Each row of a before or after table is a point. The points were changed in one or more steps. Then noise was added and the rows were shuffled. The steps act on how far a point lies along the listed directions, d1 being the first. What was done? A step turns or swaps two directions, mirrors them in a line or flattens them onto one, adds a multiple of one to another, or multiplies one. Angles are multiples of 10 degrees, from the lower direction toward the higher: turns from -170 to 170, lines from 10 to 170 but not 90. Use the fewest steps. Two steps may share a direction if one is a turn and the other turns, adds or multiplies; they go together, in the order done. Otherwise the lowest direction goes first.

Directions:
(1): -18  -33  -26
(2): 13  -31  31
(3): 40  -5  -22
Before (9 x 3):
-21  27  18
-35  8  3
-36  14  16
21  39  -3
-1  23  5
17  -59  79
-26  -5  11
-6  25  14
10  14  -5
After:
-20  20  12
-19  15  3
18  17  17
-13  33  17
13  32  3
26  -55  82
-44  8  -9
7  37  20
-19  -1  -7
Steps: swap d1 and d3

Directions:
(1): -17  48  8  -14
(2): 31  11  37  19
(3): -30  2  3  43
(4): 25  21  -37  19
Before (13 x 4):
26  25  -29  -11
-20  16  -4  29
0  29  -18  38
-25  5  51  -12
-8  26  2  25
-15  -9  13  28
9  -52  -50  42
-23  -6  -55  -35
41  38  -23  -27
1  5  -12  -34
1  13  -14  1
57  -8  -10  -23
-42  2  -9  17
After (13 x 4):
-5  10  8  83
-9  37  11  -1
-34  -2  -22  -42
-31  16  2  5
-5  28  21  -12
29  -11  -20  -9
55  -21  26  -16
43  -5  20  0
51  16  -39  22
16  9  8  -1
5  35  37  5
-10  42  -17  6
28  -52  20  11
Steps: turn d1 and d3 by -60 degrees; turn d2 and d4 by -90 degrees

Directions:
(1): 29  3  -22  -8  52  10
(2): -13  29  23  10  7  50
(3): 15  -50  -3  10  -12  34
(4): 5  23  -51  3  -28  15
(5): -14  -3  -11  59  15  -11
Before, 12 rows:
-10  2  2  -21  -37  -4
-33  14  30  5  -9  -10
-6  15  -9  17  -13  -36
2  25  -13  21  34  -8
-48  1  58  28  -5  -12
-20  -23  16  -11  6  -37
5  2  -25  4  -3  32
14  -25  5  -37  -23  52
24  -15  -13  -48  -23  24
-5  -33  44  26  0  -44
-12  -11  55  -1  9  -3
-17  7  29  22  -31  -10
After (12 x 6):
32  -5  -23  -25  5  5
21  -19  67  -39  46  -42
-22  47  3  13  -21  38
-15  18  -35  16  -32  0
3  35  -15  -3  19  19
-41  53  11  31  -10  10
24  11  -3  -2  39  -25
6  -28  27  -2  80  -47
-6  -18  38  -39  37  2
15  -40  -14  6  -19  -4
7  -12  3  4  51  -11
-5  -21  61  8  54  -26
Steps: turn d1 and d3 by 140 degrees; turn d2 and d5 by 100 degrees; multiply d4 by 1.6

Directions:
(1): 5  -28  -3  -30  -45  14  40  11
(2): -2  15  12  -13  -20  -33  8  -59
(3): -4  -50  33  -3  11  -40  -10  12
Before, 12 rows:
5  28  -11  5  8  6  6  -31
-3  31  -8  10  20  4  11  12
1  12  -22  12  -12  29  -1  37
10  1  -40  -55  -64  35  58  -16
5  0  -20  28  28  38  -32  71
8  29  -5  20  11  0  1  -14
9  14  -21  5  1  10  -2  35
13  -17  -41  32  51  94  -9  119
4  6  -10  17  10  37  -6  8
5  -28  11  -33  -51  28  55  -5
9  38  -7  -19  -29  17  27  -13
-10  39  -42  25  13  38  -11  26
After:
1  -2  -11  16  2  17  -10  42
3  -4  4  -2  5  -7  7  -18
8  2  8  10  0  -7  11  -1
5  -13  -1  10  7  29  -4  17
-3  12  0  3  13  0  18  21
2  16  14  -6  -3  -8  3  1
-2  -3  -11  -11  7  -10  -2  -13
7  8  -16  6  5  5  -3  38
14  -19  -37  31  49  95  -8  118
6  -6  -24  17  10  48  -15  74
-12  -5  -23  13  8  20  -5  42
-3  -1  18  3  4  7  7  -17
Steps: multiply d1 by 0; flatten d2 and d3 onto the line at 10 degrees
